Each row of a before or after table is a point. The points were changed in one or more steps. Then noise was added and the rows were shuffled. The steps act on columns, c1 being the first. Name the steps. A step turns or swaps two columns, mirrors them in a line or flattens them onto one, adds a multiple of one to another, or multiplies or shifts one. Angles are multiples of 10 degrees, from the lower column toward the higher: turns from -170 to 170, lines from 10 to 170 but not 90. Use the fewest steps. Two steps may share a column if one is a turn and the other turns, adds or multiplies; they go together, in the order done. Otherwise the lowest column goes first.

Before (14 x 2):
[[-10  -3]
 [ 22   6]
 [ 18  -5]
 [  0 -20]
 [ 22  25]
 [-15 -20]
 [ 33  15]
 [ 12  15]
 [  7  25]
 [ 14 -10]
 [ 18 -32]
 [  7  18]
 [  5  -3]
 [ -5 -35]]
After (14 x 2):
[[-15  -2]
 [-44 -20]
 [ 34  18]
 [ 59  26]
 [-29 -31]
 [-32 -21]
 [  9  -4]
 [ 55  14]
 [ 34  15]
 [  0  -1]
 [-57 -35]
 [ 45  24]
 [ 29   5]
 [ -2 -10]]
Steps: add 1.5 times c2 to c1

Before (11 x 6):
[[  1 -22  23  34  36  28]
 [-26 -31  21   9 -21 -31]
 [-23  37 -16  -3 -14  23]
 [-10  32 -32  -6   0 -28]
 [-10  35  15  45  26  28]
 [ 16 -14  16  41  18  14]
 [  4 -31   2 -17   8 -30]
 [-55   1   0  11  19  -7]
 [ 13 -19 -20  27 -34 -20]
 [  2 -32 -26  19 -12  17]
 [-38 -29  17  -3 -19 -30]]
After (11 x 6):
[[ 19 -52  18  19 -12  17]
 [  7 -30  23  27 -34 -20]
 [ 31  52  12  -6   1 -27]
 [ -4 -50   2 -18   8 -30]
 [ 10 -45 -39  -3 -19 -30]
 [ 35   1 -42  11  19  -7]
 [ 26  60  -8  -3 -14  23]
 [  1 -50 -33   8 -22 -31]
 [-23 -22   1  41  18  13]
 [ -4  56 -17  45  27  28]
 [-19 -36 -13  33  36  28]]
Steps: turn c1 and c3 by 130 degrees; multiply c2 by 1.6

Before (8 x 12):
[[ 20   7  -2  19  22  20   2  -5 -11   4  34 -13]
 [-10   1 -16  -2 -23   1 -15  28  11  -3   8  17]
 [ 37  44 -14  18  -1 -13  -1  13  -8   3   6 -17]
 [ 33 -14  -8 -13   8   2  11  -4  -7  -6  -8   7]
 [  5   8  11 -18 -18   4  -8   9  -9  -4  -5  -2]
 [  9 -22 -15 -11 -13  -9  -7   9 -11 -37 -12  -5]
 [ 18  -1  -3 -13 -12   5 -16  -6  13  -8  29  18]
 [ 11   1   8 -18 -14 -10  18 -24  -2   7 -15   8]]
After (8 x 12):
[[ 37  44  -4  18   6 -39 -14  11  -5   9   5 -18]
 [ 10   2 -14 -18  -6 -29  14 -24 -14  -6 -15   8]
 [ 33 -14 -13 -14  10   6  -3  -1   3  -7  -8   7]
 [-11   1   9  -2 -21   3 -20  25 -14  11   9  17]
 [ 10 -22   3 -11   2 -27 -17  27 -17 -28 -12  -4]
 [ 19  -1  14 -12 -17  15  -9  -1  -5 -10  29  18]
 [  5   8  11 -19  -1  13   8  11 -20   1  -5  -1]
 [ 20   6  -2  19  21  59  -1  -6  14   1  34 -13]]
Steps: turn c3 and c7 by 70 degrees; turn c5 and c9 by 60 degrees; multiply c6 by 3; turn c8 and c10 by 30 degrees

Before (13 x 20):
[[-23  24  38   3 -14   7   9  13 -35   2  39 -21  31 -28   5  39 -13 -37
   -9 -24]
 [-22  43 -28  30   6 -35  16  25 -34  19  38   9 -15   3   3  17  23  -7
   16 -18]
 [ 21  32 -15 -10  35  -7   5  13  14  15  -6  19   4 -17  32   5 -23  19
  -33 -11]
 [ 24 -16  38  23 -10  -4  23  21  30  -1 -16  13  -2 -13   6  16  -4  -9
  -19  11]
 [  8   1  -3 -26 -15 -34 -28  28  -2  37  -4  -7  32 -46  -8  23   3 -17
  -26 -16]
 [ 18  30  37 -15  13   9   9  14  19  21  41  -8 -28 -18   5   8 -22  26
    7 -24]
 [ 20  -6 -29 -24 -17  19 -30  20 -28 -22   7  23  14   3  -8  12 -22 -14
  -18  -6]
 [ 29   4 -13  24 -16 -23 -24 -10 -11  22  27   4  -8  -3 -24  24  11 -36
  -37  33]
 [  2 -19   7  31  32   3   3  20  17 -20   7  -2   2  -1  -6   4  10  13
  -23 -11]
 [ -4  48 -13 -22  24  -5 -13   7  -4  -1 -20 -17   7 -16 -13  51 -30  20
  -13 -13]
 [ 15 -14  29  26  -1  16   7 -13  32  23  28  -9  -9   6  26  18 -19 -36
   17   0]
 [-12  -8  -2 -10  19   0 -12  -9  30  16 -16  16 -28  10  21  10 -29 -25
  -40  14]
 [ 11   2  17   2  -1  -3 -35  36 -20  39   7 -10  17  -3  -8  51 -26  -8
  -19  17]]
After (13 x 20):
[[ 32  25  38   5 -16   6   9  13 -35   1  39 -20 -24 -28   5  40 -13 -59
   -8 -25]
 [ -9 -15  30  27  -3  15   7 -15  31  23  29  -8  16   6  27  17 -19 -58
   17   0]
 [ 14  -7 -28 -23 -17  19 -30  20 -30 -21   7  24  20   3  -8  13 -20 -22
  -19  -5]
 [  8  49 -13 -23  23  -6 -14   6  -4  -2 -19 -17  -3 -15 -14  52 -30  31
  -10 -14]
 [-29  -7  -3 -12  19   2 -11  -7  30  15 -16  16 -12  11  21   9 -30 -39
  -40  13]
 [  1 -17   7  30  31   3   4  20  16 -19   7  -2   3   0  -6   5  10  20
  -24 -12]
 [ -3 -16  38  24 -10  -6  26  22  29  -2 -15  14  23 -13   5  13  -2 -14
  -20  13]
 [ -7   4 -16  23 -19 -23 -23 -11 -10  20  26   4  28  -4 -25  25  11 -57
  -37  33]
 [-29  30  35 -15  14  10   8  14  20  21  42  -9  17 -20   6   7 -22  41
    6 -24]
 [ 18   2  17   2   0  -1 -35  36 -19  38   9 -11  12  -3  -9  54 -27 -13
  -18  15]
 [ 31   2  -3 -26 -14 -34 -28  29  -3  36  -4  -7   8 -44 -10  24   2 -27
  -27 -14]
 [  5  31 -15 -11  33  -8   6  12  14  13  -6  18  20 -19  34   4 -23  32
  -33 -12]
 [-16  43 -28  29   6 -35  16  25 -34  19  36  10 -23   4   3  17  23 -10
   16 -18]]
Steps: swap c1 and c13; multiply c18 by 1.6

Before (11 x 48):
[[ 40 -28 -20  39 -48  13  -9  -6 -19  20  -7  13  -7  -8  13  -3  15   8
    5 -10  34  40  -3  12 -29  -6 -27   2 -11 -14   6  12  11 -20 -14  -9
    3  24  -2  -5   5  32  -4   1  27  19   5   1]
 [-24 -13 -27  -7  19  22 -30  14   2 -29 -32  19   3  23  30  19 -12  13
   -1   3 -14  12 -47  27 -34  14   8  11  25  -7 -27   7  32  34  11  31
  -25  -8  13  11  27  21   6 -22   0  11  33 -26]
 [ 30 -36 -45  22 -42  10  17   0   2  23  -1  11  -1  -6  27  -2  29   7
    6  14  43  15   2  19 -16  -8 -20   4 -40 -29  23  10  -3  -6  14  -5
   11  12   5  -6  -6 -13  14  16  20   4  -2   8]
 [ -9 -14 -25 -30   3  16 -28  16  22 -26 -13   9 -23  25  27  14 -10  -3
    1  13  -7  30 -12  24 -30  25   7   7  55 -20  -9   6  28   6 -16  37
  -33   2   0   6  35  -1  20   2   2  20   2 -30]
 [-17   6 -10  -1   8  31  21 -17   0   1  16 -34   4 -15 -13   6 -33   4
  -11 -31  -6  -8  29  -4   6  20 -20   0 -15  -1  -1 -21   2  -8  -1  40
   18  12 -23 -10 -14  -6 -17  -1 -38   9  -8  13]
 [ -9   8  -7  10  16  36  27 -10  10 -22  38 -17 -30 -14 -26 -18  -6  -5
   14 -15  19   8  12 -14  -8  11 -17   8  -1  -2  -1 -13  15 -12  -8  27
   25  11 -14 -15   5   2  -5 -11 -16 -25  13  29]
 [ -5 -43 -15  -2  26   6 -35 -19  20 -13 -19  28 -20  23  28  22   6  20
   -5 -10  -2  35 -40  12 -31  -5  19  13  37 -18 -14  14  26  23  -6  20
  -39  -3 -19  12  16   2   8 -16  -9   4   7 -25]
 [-10  -8 -19  -2  12  12  19  11  -1 -22  33 -33 -15 -34 -29   1 -11  20
  -13 -12  -2  -2  29  -7   0  41  -6  18   2  14   9  -8   9   7   5   9
   29  20 -26 -15 -24   4 -28  11 -23  -2   7  30]
 [ 10  11 -18   3  -1  30  24 -11 -19  -9   2 -41  -8 -23 -24 -10  -4   7
    1 -35   9  20  33   7  17  15  -4  13   6 -15  -1 -27  15  -3  14  20
   31   1 -26  16 -29 -12 -31   2 -22  -9  32  37]
 [  9 -41 -18  31 -54  22  -2   8  -2  19 -12   5 -24   4  10 -29  12  23
  -22   0  33  15   3  29  -8 -19 -19 -15  -5  -7  24  12  11  -1  -2  -6
    9  10  17  -2  -7  -7   4  -2  32   0 -14  -8]
 [ -2  -5 -11 -10  24  60  13   8   7 -30  34 -29   8 -17 -30   4 -16 -27
  -22 -38  -9 -16  16  -8   1  31   9  -2  15  -5   4 -23   8  -8  18  41
   36   3 -27   0 -41   6 -28  13 -15  -9   0  22]]
After (11 x 48):
[[ -6 -43 -15  -1  26   7   8   2  20 -13 -19  29  -8  -7  27  21   5  19
   24 -10  -2  35 -41 -35 -31  -4 -38  13  37 -17 -15  14  26  23  -6  19
  -38  -4 -19  12  17   2   8 -15  -8   4   7 -25]
 [  8 -41 -19  30 -54  23  15 -44  -1  19 -12   4  -9 -22  15 -28  12  23
    3  -1  32  15   3 -59  -8 -20   9 -16  -5  -8  24  12  11  -2  -2  -7
    9  10  16  -2  -7  -6   4  -3  32   0 -14  -8]
 [-10  -8 -19  -1  13  13  -6   1  -1 -22  33 -33  -6 -13 -20   1 -11  20
  -33 -12  -2  -2  29  21   0  41  19  18   2  15   7  -7  10   8   6  11
   29  20 -27 -15 -24   5 -27  12 -23  -2   6  30]
 [ -9   8  -6  10  16  37  -4  26  10 -22  38 -16 -12  15 -20 -19  -6  -4
  -14 -15  19   8  13  26  -7  12  32   8  -1  -2  -1 -13  15 -13  -8  27
   25  10 -13 -15   5   1  -5 -10 -15 -25  13  29]
 [ 30 -36 -44  23 -41   9   4 -24   1  23  -2  11   0   5  34  -3  29   7
   -6  13  43  15   2 -42 -16  -8  25   4 -39 -30  23  10  -3  -6  15  -6
   11  11   5  -6  -6 -13  14  16  20   5  -2   8]
 [ -8 -14 -25 -30   2  16  12 -44  22 -26 -13  10  -9   0  28  14 -11  -2
   25  13  -8  29 -12 -44 -31  26 -25   6  55 -20  -9   5  28   7 -17  37
  -34   2   1   6  35  -1  20   2   3  21   3 -31]
 [ 40 -27 -19  39 -48  14  25 -11 -20  20  -7  13  -3   4  25  -2  15   9
   -8 -10  33  39  -4 -30 -30  -6  10   1 -10 -14   7  10  12 -20 -15  -8
    2  24  -2  -6   6  33  -2   0  27  20   5   1]
 [-24 -13 -27  -8  19  22  12 -46   1 -28 -32  19   0  -1  27  19 -12  13
   22   3 -13  12 -47 -52 -35  14 -26  10  25  -7 -27   7  32  33  11  30
  -25  -8  14  11  26  20   7 -21  -1  11  34 -26]
 [-16   6  -9  -2   7  31   1  20   1   2  16 -34   0 -11  -7   6 -34   4
  -15 -31  -5  -8  28   1   6  20  29   0 -16  -1  -1 -21   2  -8   0  41
   18  12 -23 -10 -14  -7 -17  -1 -38   9  -8  13]
 [ 10  11 -19   4  -1  29 -12   1 -18  -9   2 -42  -4   2 -24 -10  -3   7
  -22 -34   9  20  32 -20  18  15  21  14   6 -15   1 -27  15  -4  13  20
   31   1 -26  17 -29 -13 -32   1 -21  -9  32  36]
 [ -2  -5 -11 -10  24  59 -15   2   6 -29  34 -29   4 -22 -28   4 -16 -28
  -17 -37 -10 -18  17  22   1  30   4  -1  15  -5   4 -22   9  -9  18  41
   37   4 -27   0 -42   7 -28  14 -16  -9   0  23]]
Steps: turn c7 and c27 by 130 degrees; multiply c24 by 2.5; turn c8 and c24 by 150 degrees; multiply c13 by 0.4; swap c14 and c19; add 0.5 times c38 to c15
